Rows are points. Each copy is the shape, with its points in the same order, turned, moved and blurred by noise. Say if it was mirrored as well.

Shape (7 x 2):
[[ -7  41]
 [-13  17]
 [  9 -15]
 [ 19  36]
 [-29 -41]
 [-24 -28]
 [ 46  36]]
Copy 1, 7 rows:
[[ 32   1]
 [ 13  15]
 [-26   4]
 [ 18 -21]
 [-38  49]
 [-26  41]
 [ 10 -48]]
Copy 1 is: only turned
Copy 2:
[[ 34  -9]
 [ 16   4]
 [-17 -15]
 [ 28 -32]
 [-47  17]
 [-29  18]
 [ 26 -60]]
Copy 2 is: only turned

Shape, 6 rows:
[[ 20  28 -19]
 [ -6  51   1]
 [-48 -24  22]
 [ -5 -28  25]
 [-25 -50 -17]
 [ 21 -24  -7]]
Copy 1:
[[ -4 -43 -24]
 [ -7 -14 -53]
 [ 46  32   6]
 [ 12   6  18]
 [ 60 -11  22]
 [ 12 -30  25]]
Copy 1 is: mirrored
Copy 2, 6 rows:
[[ 34  43  30]
 [ 37  15  59]
 [ 12 -48   3]
 [ -6 -13  -4]
 [ 31 -19 -37]
 [  5  25 -13]]
Copy 2 is: mirrored

Shape, 9 rows:
[[ -7  19   0   7  14  -7]
 [ 39  -3 -23 -13  35 -23]
 [-16  27 -19  24 -16  36]
 [-31 -30  15  36  -9  18]
 [ -1 -36  17 -29   4  -9]
 [ -9 -25 -10 -19  23  -1]
 [-14 -11   5  23   2  40]
 [ -1  30 -34  41 -31  21]
 [  1  22   3  35 -21  37]]
Copy 1, 9 rows:
[[ 10   5  24 -11  20   5]
 [-13  41  -4  28  32  12]
 [-14 -22  48 -20 -17  24]
 [  5 -45  32   3  -1 -37]
 [ -5   1 -30   3   9 -31]
 [-18   1  -3  -6  29 -23]
 [-12 -20  39  -3  -6 -26]
 [ -9 -32  49   5 -14  46]
 [  2 -23  55  -2 -29   3]]
Copy 1 is: mirrored
Copy 2:
[[ 12  -6  -4  10  17   2]
 [ 37  17  -4  18  -2 -45]
 [-33  -1  29  27   7  28]
 [-16   9 -26 -19 -19  36]
 [ 44 -20 -11 -31 -29  -7]
 [ 25 -15  -9   6 -33  -7]
 [-25  -5  -3  -3 -21  14]
 [-20  29  37  29   6  37]
 [-35  15  28  -1   9  19]]
Copy 2 is: only turned
Copy 3, 9 rows:
[[  2 -11  -8  -1 -31   3]
 [-10  15 -43   7  17 -15]
 [ 28 -34  14 -34 -14  23]
 [  7 -41  42  28  -8  26]
 [-10 -21  12  23  11 -38]
 [  4 -30 -15  24   5 -18]
 [ -3 -51  17   0   0  20]
 [ 38 -12   2 -36   0  42]
 [  9 -33  34 -37  -9  27]]
Copy 3 is: only turned
Copy 4 (9 x 6):
[[-31  -5  -6   9   2  -6]
 [-16 -44  44   2  18   6]
 [-33  25 -14  -4  -6  40]
 [-42  33  -4 -35 -24 -13]
 [ -2   9  40  -7 -11 -39]
 [-35   7  40  -1   5 -19]
 [-42  29  12 -10 -28  14]
 [-24  17 -20 -21   7  60]
 [-25  22 -17 -10 -30  43]]
Copy 4 is: only turned

Shape (12 x 8):
[[ -5  -5  13 -33 -20   7   0   1]
 [-11   0  19 -44  -9 -33  16  14]
 [-18   4  -4 -39 -30   2   9  22]
 [-13 -18  -4  13  21  11 -20   2]
 [ 33 -39 -32   6   7  34 -34 -23]
 [ 21  -4   0 -10  25  32 -22 -13]
 [  2   7   7 -19  -6  -3   1  29]
 [  2   5  17   0 -11  -1  25  16]
 [ 29 -25 -37  -3  28  21   3  -5]
 [ 10   8  -9  13   1 -14   7 -14]
 [-29  25   2 -44 -17   0  11   9]
 [ -9 -24   6   1  16  28   5 -17]]
Copy 1 (12 x 8):
[[ 22 -31 -17  11  -4   2   5 -12]
 [ -9 -60 -22   7   8   6  14   5]
 [  8 -32 -26   8 -25   8  23  -9]
 [-14   7  29  17   6  -6 -13 -16]
 [ 39  12  59   6 -10 -25 -13 -20]
 [ 25  -4  27 -14   5   4 -32 -19]
 [ -3 -20 -13  -6   2  13  21  -4]
 [  0 -12 -27 -19   7  -6  14  -4]
 [ 10  -9  47 -34 -22 -20 -13 -17]
 [  2  -4   6 -14   9 -18 -10  24]
 [  2 -40 -39  10 -23  25  -1   4]
 [  5   0   3   1  -3 -26 -29 -27]]
Copy 1 is: mirrored
Copy 2, 12 rows:
[[-25  -4  18 -10  28  18 -14  12]
 [ 10   9  40 -19  39  23 -11  32]
 [-25  15  19 -36  22  19 -10   9]
 [  1 -12 -21  -5 -20  14  -3  24]
 [-26 -31 -36  37  -7   8  31  -6]
 [-17 -16  -3  27 -23  36   6   6]
 [ -2  -4  23 -27   6  30  -4   7]
 [ 17   3  21 -19  10  21 -24  -9]
 [  3   5 -31  23   6  33  29  -8]
 [ 15   5   7  14   0  -9  -4   2]
 [-26  30  33 -26  13  16 -23  24]
 [-10  -7 -31  16   2  30 -24   8]]
Copy 2 is: mirrored
Copy 3, 12 rows:
[[-14  -2   9  18 -16   5 -42   1]
 [-26   5  14 -12 -29 -31 -35  -1]
 [-27  20   8   7   0  -1 -48  -2]
 [  0 -13   3  -8  -3  30   2  29]
 [  4  -1 -30  51 -16  49  17  37]
 [ 19 -13  -4  37  -1  12  -1  38]
 [-15  -3  -6   1   6 -12 -27   5]
 [-14 -10  12   5  10 -11  -8 -19]
 [ -4  14 -11  37   1  11  25  45]
 [ 11   9   0   4 -17   3  13  -6]
 [ -7  25  25  -7  -3 -14 -59   2]
 [ -7 -18  28  23 -10  28   6  27]]
Copy 3 is: only turned
Copy 4, 12 rows:
[[  2  -8  27 -12   1 -24 -12  10]
 [ 24  -9   5   0   0 -58  -7   8]
 [ 21 -15  27  15   3 -24 -26   2]
 [-17  19 -13  -6  19  15  -5  -5]
 [-29  59  28 -17 -13  31  -8   9]
 [ -5  36  17 -33  -1  14   0 -15]
 [  6  -3  11   4  -9 -26 -10 -14]
 [  2 -19   5   2 -20 -11   7  -2]
 [  3  51   0 -12 -34  21  -4   7]
 [  3  17   9  12  -8  -4  33   3]
 [ 41 -19  20   7  22 -23 -10  -5]
 [ -6   5   1 -29  -1  22   0  14]]
Copy 4 is: only turned

Shape:
[[-13 -21  34   7 -10  -2 -13  -9   6  13 -11]
 [-11 -15 -24 -24  28   9 -19  -6   7 -54  -9]
 [ 31 -15   2  24   7  -6  -2  16 -25   1  19]
 [ 23 -11  16  10 -28  -5  13   7   5   1   0]
 [-21  26  35  -5 -25 -15 -10  -7  11 -10   6]
 [-19   9 -19   0  15 -21 -25 -30   1 -15 -20]
 [  7 -10   1  22  15  -4  26   4  12  18  25]
 [-14   7 -15 -28   3  -1   7 -30 -11 -36 -22]
 [  9 -21   1  33  -5  11  12  26 -10  21 -12]
 [-10  13  36  15 -21  26 -12 -30  -1   2   0]
 [  1  27  14 -18  10   7 -23 -18  17  -6 -29]
 [-27  22 -10 -18 -28  19 -36 -20  17 -20 -17]
 [ 18 -30  -9  -5  14  -2  12  23 -28  30  23]
 [ 29 -26  16  22 -21   0  -1  -9   9  35  14]]
Copy 1 (14 x 11):
[[  3  39  -4  -8 -35  18  16   1  22  15 -31]
 [-40  32 -22  37 -12 -30 -30  22  18  -6   0]
 [ 15  -6  -1  23   6   4  27  -9  26  19  -3]
 [ 14   4   9  -2 -15  14  -1 -27  27   6 -21]
 [ -1  43  19 -21  -2   9 -16   4   7  22 -46]
 [-43  33 -22  -7  -5   0 -12  11  -2  27  -1]
 [  8  11   1  24   4  30  24 -20  -9 -11 -16]
 [-23  26 -10  -5 -23 -33 -34   6 -13   8   2]
 [ -5  -8  15   7 -26  22  36  -6  20  -3  -7]
 [ -2  56  20 -28 -12 -13  20 -17  16   9 -22]
 [-18  60   6 -13 -11  11 -23   9  22   9  13]
 [-42  48  -2 -37  -6 -17 -23  15  31  -7 -18]
 [ 35 -14 -15  21  -7  15  30  17   7  -5   2]
 [ 25  16 -14  -9 -12  29  30 -34  31   4 -18]]
Copy 1 is: mirrored
Copy 2, 14 rows:
[[-31  18  -7   1  -8  -2  31  18   1 -17  -8]
 [ 32   4 -15   2   3  39 -11 -13 -32 -40   6]
 [  0 -12 -36  -9 -19   4  11  -2  24  23  16]
 [-16  11 -33  17 -14 -23   7  -2  24  -5  -4]
 [-31   7 -15  -4  33 -17  -3  19   4 -28 -16]
 [ 12   0  23 -14  19  16   7 -15  -8 -23 -14]
 [ -9   4  -6  25 -14  12  -8  20  30  21   8]
 [  2   4   9   2   8   2 -20 -30 -21 -40  12]
 [-20  11 -28  23 -12  13  33 -13  29  15  16]
 [-21   7  -3   1  20 -27  27  26   9 -30  23]
 [  1   0   4  14  30 -17  16   0 -34 -17  -8]
 [ 10  36  -3  -2  49  -6  13  -4 -13 -47   1]
 [-15  20 -27  -2 -30  17  -5  -7   8  42  24]
 [ -9  25 -16   6 -27 -26  26  22  31  16   2]]
Copy 2 is: mirrored
Copy 3:
[[-17   9  -5  -5  29 -23 -18 -10   2 -29   5]
 [ -3 -49 -22  38   7  -6   8  20 -17   0  -5]
 [ 40  24  23  -5   2   1   6   7  -9  -7 -12]
 [ 21  14   7 -21  -4 -16 -12  -4  -3   8  24]
 [-27  -6 -13 -34  -8 -18 -31  12  -6  -1 -19]
 [-14 -25 -31  -5   6  25   0  -7 -15 -23 -18]
 [ 16  20  14  14 -24 -21   0 -31  -5   1 -13]
 [-18 -39 -24   3 -17   9   5  21  -5 -15  13]
 [ 16  16  22  -3  18 -11  19 -27  15   1   6]
 [-25  -1  19 -18   7  -2 -43   3  23 -18  -3]
 [-30  -1 -29   1   6  14 -20  15  10  12  -6]
 [-50 -45   2 -21  12  15 -22   7  -7  13  -3]
 [  8  35  21  21  -4 -10  35  -6 -24 -17   9]
 [ 13  36  30  -2  11  -8 -26 -29 -13 -15  16]]
Copy 3 is: only turned

Shape (15 x 12):
[[ 19 -13 -24 -12   5  -4   4   9   3 -40 -36  12]
 [ -4  -9 -19   8  -7  11  19  -7  17   9 -34  -3]
 [ 28 -18   6  12  23  11  37  16 -36  17 -34   7]
 [  3  31 -17  16 -13  -1   0 -17  -5   8 -10   2]
 [  9   1  -8 -26  32 -28 -20 -23 -18  17 -18 -13]
 [-11 -16  32 -27   3  13  21 -14   2   9  -8 -10]
 [-15   5  37  26  -6 -13  29   7  -1  -8 -12 -49]
 [  0 -23  28   3  31  21  23 -21 -20  -9  -4  -2]
 [ -9   7  -4 -11  -7 -24  27  -6 -27  12   6 -24]
 [-23 -23  -7  15 -12  -4 -20  29   2   6  -2 -10]
 [ -6 -18  28 -18  -9 -17   9 -14 -26  -7 -26  10]
 [ 38 -26  -8  -1  -8  -4  -1 -29 -34  20 -10  11]
 [ 24   2   6  19  24 -16 -12   1  17 -31  14  13]
 [-11  -3  13 -27   2  32  -6  20  12  -7   2 -28]
 [  1  19  16  15  10 -26   3  23  24 -21  19 -17]]
Copy 1 (15 x 12):
[[ 37  -8 -12   6  21 -13   7  11  14 -28  23  20]
 [ 24 -14 -11 -12  13  22   7 -32   8  10  22   6]
 [ 23  31 -16   7  -4  15 -57 -14  22   6  32  -4]
 [  2  -1   7  -9  38  27   4 -15 -19   3   4  -3]
 [ -8  14  23 -40   4 -24  -8 -11  21 -14   1  -5]
 [ 14  -9  25   6 -38   8  -6 -32   8   0  14  -4]
 [  2 -32 -14  17 -14 -18 -23 -47 -29  13  -2   4]
 [ 13  17  13  29 -23  -8 -13 -41   6 -11  26  -9]
 [-12  -9   6 -27 -13   5 -23 -14 -29 -11  19 -11]
 [-13  -1 -34  -3 -17   0  31   0  -2  22  15  14]
 [ 20   9  32   0 -25 -16 -19  -5 -11   3  17  22]
 [-11  40  14 -12   6  21 -16 -13  -1 -18  28  26]
 [ 15  22 -17  29  22 -14  17  -8  -5 -27 -20  -1]
 [ -7 -36  -5  19 -28   7  18 -14  23 -11  13  -7]
 [  5 -18 -28  16   0 -11  11 -16 -29 -15 -35  -8]]
Copy 1 is: only turned
Copy 2:
[[  5   6 -14  24  30 -28  -4  18  35   5   4 -17]
 [-10   5 -25  19  -1 -14 -15  11  -6  25 -10   6]
 [-24  25 -27 -11  15  -7 -27 -11   2 -22 -31 -17]
 [  9   4 -12  22  -8  32 -13  16  -9  12  -1   1]
 [ -6  -6  -7  -8  38  28 -31 -16  18  11  27  -3]
 [ -7  -9 -20 -22  18 -12  -2   1 -30 -16  16  16]
 [ 10 -10 -13 -13  32  12  15  12 -60  11 -31  -3]
 [-16  19 -31 -11  27   1  13 -16 -15 -24   3   8]
 [-19 -19 -18 -17  22  33  -3  25 -20   8   7 -17]
 [ 14 -30 -22  -7  -8  -4  22 -13   2  34 -11 -22]
 [  6 -23 -35 -18  32   5  -8  17   6 -22  -6   7]
 [-29 -26 -12  19   3  20 -25 -14  22 -26  -4   2]
 [ 15  16  20  18  21  13  35  -6  15  -6  -3  -4]
 [ 20   3 -14 -10   2 -28  12  -3 -29  12  28 -25]
 [ 21   7  27  -7  20  14  36  14 -22  19 -11 -13]]
Copy 2 is: mirrored
Copy 3 (15 x 12):
[[ -7 -21  11   8  -6   5  -5 -40  24 -28  -1  28]
 [  3 -25 -11  33  -2   5 -16   7  11  -5  13  33]
 [ 47 -35  24  34 -13   1 -17  -2   5 -27  -2 -18]
 [  7  10   6   6  25  10  -6  15   4  -4  23  21]
 [  7 -23  -6 -31 -17  32  14  20  12 -21   8  -3]
 [ 34  -6 -18   9 -32 -15  12  20   3  -4 -18  21]
 [ 18  18   2  31 -21 -17  -7  47  -6 -59  -2  33]
 [ 49  -5 -15  18  -8   3  -1   5  12 -28 -38   5]
 [ 23  -2  12   1 -12  13   9  26 -34 -26   7  25]
 [-31   5 -15  44 -14   9  12   6 -14 -20   0   1]
 [ 38  10  -6   8 -36   8  16 -13   7 -22  10  16]
 [ 41 -27 -16   6  13  12  25 -12  -3 -19  25  -9]
 [ -8  11 -18 -14  16 -15 -18 -19  10 -42 -14  -2]
 [-14  -5   1  20 -17 -20  25  20   6  -4 -39  23]
 [-23  24   2  -7  -2 -27 -21  13 -14 -44 -14  15]]
Copy 3 is: only turned
Copy 4, 15 rows:
[[ -4 -11   6  28  17 -32  34 -19 -23  -7   6  13]
 [ 10  12   4  16  28 -13   5   0   8   5  25  -8]
 [ 45 -11  40  29 -12 -15   5  13 -16 -14  43  -4]
 [ 18   6   5 -20  13 -12   2   3  -9  18  -4 -19]
 [  8  13  42  17  -5  13  12   2 -14  41 -18  12]
 [ 18  25  14  10 -17   6  -2   5  32  -6  11  24]
 [ 46  11 -21  28 -26  26 -18 -11   8 -11   1 -21]
 [ 29  27  23   3 -20  21  14  -7  -7 -21  27  25]
 [ 47   9  14  12  -3  -3  -7  14   0   1 -29   1]
 [ -6   0 -24  27   8   4 -13  41 -13   6   1   8]
 [ 36   8   4  17 -25 -11  32   9  14  14  -1  23]
 [ 37 -21  25  -9  13  -1  26  16  -8  28  14  29]
 [-21 -16   3  -2 -15  22  31  -6 -27 -20 -10  -2]
 [-13  13   1  18  -5  -3 -39  -2   6 -13   0  30]
 [ -9  -9 -13  13 -19  21   1   2 -12 -28 -26 -23]]
Copy 4 is: only turned

Shape (15 x 12):
[[ 31 -11 -23  20 -19 -15 -46  13 -20  18 -16 -10]
 [-19 -13 -19 -10   4  -1   3 -16  24  -6 -29 -25]
 [-10  23   6  14 -55  35 -18  -7  -4 -10  29 -18]
 [ 23 -37 -18  -7  -1 -33   2  26 -21  26 -11   0]
 [-18 -21   6   8  -4 -12   3 -33  35  -1  16 -21]
 [ 32 -45   8   8   2  -3 -13 -22 -22  24 -33  -9]
 [  9 -19   9 -12   8 -11  13 -31  35 -15 -35  13]
 [  2 -17  -6 -21   2  -7   3  16 -35  47  -5 -12]
 [ -3   8  -2   6   6  -8 -23  22 -17  36 -18 -17]
 [-37  23 -18  28  -8   6  12 -22   2  -8  11  -3]
 [  9 -35   5  23 -18  -6 -42  24  -9  24 -25  14]
 [  9  18  -5  11 -22  24 -49 -15  -1  10  29   6]
 [-15  10  25 -10 -22 -23   4 -37   0  -5   7 -17]
 [-24 -19  12 -17  24  -3  -2 -37   9 -44 -11 -11]
 [  6   7  26   7   2   1  18 -14  10 -12  19 -27]]
Copy 1:
[[  2 -18 -30  -8   5 -39 -53 -34 -24 -15 -19  -3]
 [ -5  32  -7   4  14 -12  -6  14  11 -25 -12 -23]
 [  9 -15  30 -34 -18 -53 -18   9  21  11 -15  25]
 [  8  -5 -16   0  -3  22 -45 -26 -41 -24  -5 -19]
 [ 25  11  20  -5  21   3 -13   5  36 -12 -33 -22]
 [ 22   8 -32  37   5   3 -25 -24 -19 -18 -36  11]
 [  1  25 -11  17  43  23  -9   5  26 -13  -1   4]
 [ -6   1  -2   4 -31  12 -17 -19 -48 -10 -23 -19]
 [-28 -19  -6  10  -9 -18 -27 -13 -25 -12 -31 -22]
 [-10  18  59   2  18 -35 -13   7   1   1  -9 -10]
 [  7 -28 -22  25 -13 -13 -60 -24  -6 -13  -5  -3]
 [  9 -26   4 -11   3 -45 -14 -33  11  25 -16   1]
 [ -4  22  22 -15  12   8 -25  10  17  17 -45   6]
 [ 11  33   2  21  32   2 -11  40  15  22 -17 -18]
 [ 11 -16  26  -9  22   3  -3  29   2   1 -37   3]]
Copy 1 is: only turned
Copy 2 (15 x 12):
[[-43  26   9   6  20   8  22  27 -18 -13  -3  33]
 [ 29  -2  30  16   3  20 -19  21   4  -4 -13   2]
 [ -7 -16   9  27 -16 -56  13  13  20  -9  29  18]
 [-27  -9   0   0  10  44  38   9 -16  -4 -33  21]
 [  8 -24  43   5  -1  -5 -24 -15   5 -17 -17   1]
 [-22  -5   1  15  53  32  11   4 -13 -35  -7   8]
 [  7   2   9   8   4  32 -36  -2   5 -28 -24 -30]
 [ -7 -37  -5   2   8  35  36  16 -28  -3  -4  29]
 [-20 -15  16 -11   7  24  12  33 -20  -2  20  33]
 [ 34  -6  30 -14 -21 -24   8  16   9 -33  12   9]
 [-45  15   1  -3  19  32   8   3  13 -12   8  43]
 [-24   9  -2  10 -13 -38  -6  -1 -19 -17  29  30]
 [  4 -41   5   0  -3 -22 -23  23   3 -26 -19  -4]
 [ 43  -7   2 -15  22  -6 -33   2   9  -3 -19 -20]
 [ -1 -35  25  -3   2 -17  -3   3  -2  -9   4 -32]]
Copy 2 is: mirrored
Copy 3:
[[ 15 -10  12   5 -46 -40  35  12  22 -10  -6  -9]
 [-24  -2 -17  -1   4 -17 -10   7   3 -21  27 -15]
 [  4   3  13  20  38 -24  34 -24  30  39  -5   6]
 [ 30 -16  -3  -3 -32   1  23  34  -8 -36 -15 -14]
 [-22 -16 -29  -2  17 -15  25 -11 -28   3  25  -4]
 [  4   1 -30  12 -46 -17  15  10  -2 -35 -25  24]
 [  0 -15 -42 -25  -2 -24 -11 -11 -12 -30  28  23]
 [ 14 -11  22  20  -9   7   8  30 -14 -34 -24 -10]
 [ -3 -17  38  13 -27  -6   3   6   3 -19  -8  -8]
 [-29  18  19 -35  26 -12  27  -2   1  22  11   1]
 [ 14 -27  -1  -7 -46 -27  17 -11  17 -12 -34 -14]
 [  5  -7  21  14   3 -57  23 -16  -4  39 -11   8]
 [  2  14  -2   1  20  -8  30 -32 -18 -14  22  17]
 [-12  27 -40 -11   4  -4 -17 -25 -22   2  27  -2]
 [ -1  -8 -12   7  13  15  18  -5  -8  19  34  22]]
Copy 3 is: only turned
